Rows are points. The window is the flat piece filled in between its corners: a triangle in 3 columns, a solid with four corners in 4, and so on. A path goes straight from each point to the next, and from the last back to the first. List the points from which the path goes on through the window.

Window (3 x 3):
[[-0.41 -0.19 -0.28]
 [ 0.41  0.25  0.51]
 [ 0.00 -0.24 -0.19]]
Path:
(1): [ 0.14  0.18 -0.07]
(2): [ 0.05  0.48 -0.06]
(3): [-0.06 -0.23  0.23]
(4): [-0.24 -0.13  0.66]
(5): [ 0.27  0.29 -0.23]
(6): [ 0.58  0.07 -0.16]
(7): [-0.03 -0.01  0.74]
(8): [ 0.16 -0.53  0.12]
(9): [-0.04  0.13 -0.14]
(10): [-0.63 -0.06 -0.79]
(11): [-0.40 -0.37 -0.27]
(12): [-0.22 -0.37  0.15]
Through the window after points: 8, 12

Window, 4 rows:
[[ 0.00  0.51  0.08 -0.25]
 [-0.05 -0.12  0.50  0.56]
 [-0.48  0.16  0.01  0.07]
 [-0.41 -0.55 -0.28  0.61]]
Path:
(1): [-0.01  0.08  0.06 -0.07]
(2): [-0.05  0.34  0.09  0.16]
(3): [ 0.01  0.77 -0.33  0.12]
(4): [-0.17  0.01  0.22 -0.05]
(5): [-0.13 -0.22  0.50  0.01]
(6): [-0.12  0.35 -0.01  0.38]
(7): [0.00 0.51 0.20 0.49]
(8): [-0.15  0.28  0.27 -0.17]
(9): [-0.81 -0.77 -0.19  0.33]
(10): [ 0.00 -0.02 -0.10  0.87]
(11): [-0.25  0.33  0.01  0.16]
(12): [-0.10 -0.32 -0.05 -0.21]
Through the window after points: 3, 5, 11

Window, 6 rows:
[[-0.10 -0.35  0.26 -0.42 -0.26 -0.32]
 [ 0.42  0.18  0.18 -0.62 -0.01  0.35]
 [-0.06  0.27 -0.21  0.74  0.19 -0.54]
 [-0.69  0.15  0.13  0.13 -0.17  0.16]
 [-0.33  0.38 -0.12 -0.45 -0.46 -0.09]
 [ 0.16  0.05 -0.26  0.45 -0.03  0.80]]
Path:
(1): [ 0.21  0.04  0.29  1.02 -0.21 -0.27]
(2): [-0.12  0.25 -0.37  0.35  0.21 -0.12]
(3): [ 0.05  0.06 -0.22 -0.41 -0.04  0.48]
(4): [ 0.02  0.13  0.61  0.38 -0.41  0.42]
(5): [ 0.04  0.10  0.16  0.06 -0.15 -0.04]
(6): [-0.02 -0.03 -0.05  0.15  0.20  0.14]
(7): [-0.60 -0.21 -0.25 -0.17 -0.02  0.37]
(8): [ 0.12  0.28  0.27 -0.19 -0.45  0.15]
(9): [ 0.11  0.27  0.10  0.38 -0.33  0.48]
(10): [ 0.11 -0.24 -0.59  0.20  0.34  0.83]
(11): [-0.29  0.02 -0.16 -0.40 -0.02 -0.07]
(12): [-0.06  0.45  0.51 -0.14 -0.52 -0.27]
(13): [-0.31  0.27  0.38  0.11 -0.51 -0.18]
(14): [ 0.07  0.16 -0.56 -0.44  0.35  0.33]
(15): [-0.33 -0.02 -0.78  0.02  0.15 -0.31]
(16): [ 0.13  0.40  0.32  0.19 -0.07  0.20]
Through the window after points: 1, 9, 13

Window:
[[ 0.36  0.47  0.28  0.02 -0.11  0.11 -0.28  0.13]
 [-0.64  0.05  0.32 -0.08  0.29  0.15  0.64 -0.46]
 [-0.88  0.41 -0.11  0.09  0.24  0.81  0.49 -0.16]
 [ 0.11  0.47 -0.48 -0.16  0.15 -0.48  0.28 -0.21]
 [ 0.55  0.12 -0.23 -0.02 -0.37  0.17 -0.04  0.09]
 [ 0.14  0.12 -0.30 -0.26  0.28  0.04 -0.21 -0.06]
 [ 0.26  0.19  0.21  0.22 -0.64  0.18 -0.73 -0.14]
 [ 0.05 -0.08  0.05  0.29  0.11 -0.71  0.08  0.12]]
Path:
(1): [-0.26  0.04  0.00  0.43  0.43  0.14  0.37 -0.52]
(2): [ 0.67  0.37  0.30  0.43  0.14 -0.29 -0.07 -0.49]
(3): [-0.40 -0.06 -0.18 -0.24 -0.21 -0.09  0.00  0.65]
(4): [-0.46  0.46  0.11 -0.87  0.04 -0.11 -0.07 -0.09]
(5): [ 0.31  0.04 -0.47  0.63  0.38  0.18  0.30 -0.06]
(6): [ 0.04  0.18 -0.09  0.26  0.14  0.05 -0.16 -0.22]
(7): [ 0.02  0.47 -0.01 -0.23 -0.10  0.10  0.07  0.06]
(8): [-0.57  0.18  0.35 -0.49 -0.02  0.04  0.50 -0.19]
Through the window after points: 2, 6, 8

Window:
[[ 0.42 -0.03  0.41  0.31  0.34  0.62 -0.28 -0.02  0.13]
 [-0.33  0.50  0.03 -0.37 -0.20 -0.58 -0.34 -0.18 -0.47]
 [-0.20 -0.16 -0.33  0.35  0.27 -0.24  0.48 -0.13 -0.04]
 [-0.03  0.35  0.19  0.81 -0.04 -0.08  0.18  0.09  0.49]
 [-0.29 -0.73 -0.29 -0.17 -0.05 -0.04 -0.12  0.74 -0.33]
 [ 0.26  0.38  0.27 -0.63 -0.56  0.01 -0.15  0.06  0.24]
 [ 0.19  0.03 -0.06 -0.73  0.19 -0.40 -0.54  0.19 -0.17]
 [ 0.44  0.02  0.35  0.29 -0.22  0.18 -0.62 -0.31  0.31]
 [ 0.70  0.01  0.06 -0.29 -0.51  0.17 -0.45  0.53 -0.20]]
Path:
(1): [-0.07  0.11 -0.46 -0.68  0.09  0.09 -0.51  0.31 -0.16]
(2): [ 0.51  0.53 -0.42  0.08 -0.28  0.04 -0.51  0.05  0.32]
(3): [-0.13 -0.09  0.70 -0.15 -0.19 -0.13 -0.08 -0.12 -0.07]
(4): [ 0.39 -0.29  0.48  0.11  0.52 -0.05 -0.23  0.21 -0.07]
(5): [ 0.05  0.31 -0.48  0.13 -0.80  0.27 -0.35 -0.02  0.09]
(6): [-0.17  0.21 -0.20 -0.18 -0.19  0.01 -0.57  0.04 -0.02]
(7): [ 0.40 -0.07  0.50 -0.03 -0.08 -0.32 -0.09 -0.09 -0.12]
(8): [ 0.28  0.11  0.48 -0.14  0.01 -0.09  0.05  0.05 -0.27]
(9): [ 0.03  0.20 -0.31 -0.04 -0.40  0.02 -0.79  0.30  0.30]
(10): [ 0.40  0.36 -0.34 -0.42 -0.32  0.26 -0.43  0.27  0.13]
(11): [-0.17 -0.22  0.75 -0.29 -0.27 -0.42  0.10 -0.02  0.01]
(12): [-0.01 -0.27  0.33  0.59  0.48 -0.51  0.40 -0.17 -0.45]
(13): [-0.24  0.41 -0.60 -0.49 -0.42  0.03 -0.30  0.00  0.24]
(14): [ 0.05  0.43 -0.47 -0.29  0.35  0.28 -0.58  0.31  0.03]
(15): [ 0.31 -0.20  0.31 -0.18 -0.04 -0.20 -0.17  0.05 -0.10]
(16): [ 0.40  0.03  0.41 -0.24  0.01 -0.45 -0.29  0.03  0.00]
Through the window after points: 2, 6, 10, 12, 14, 16
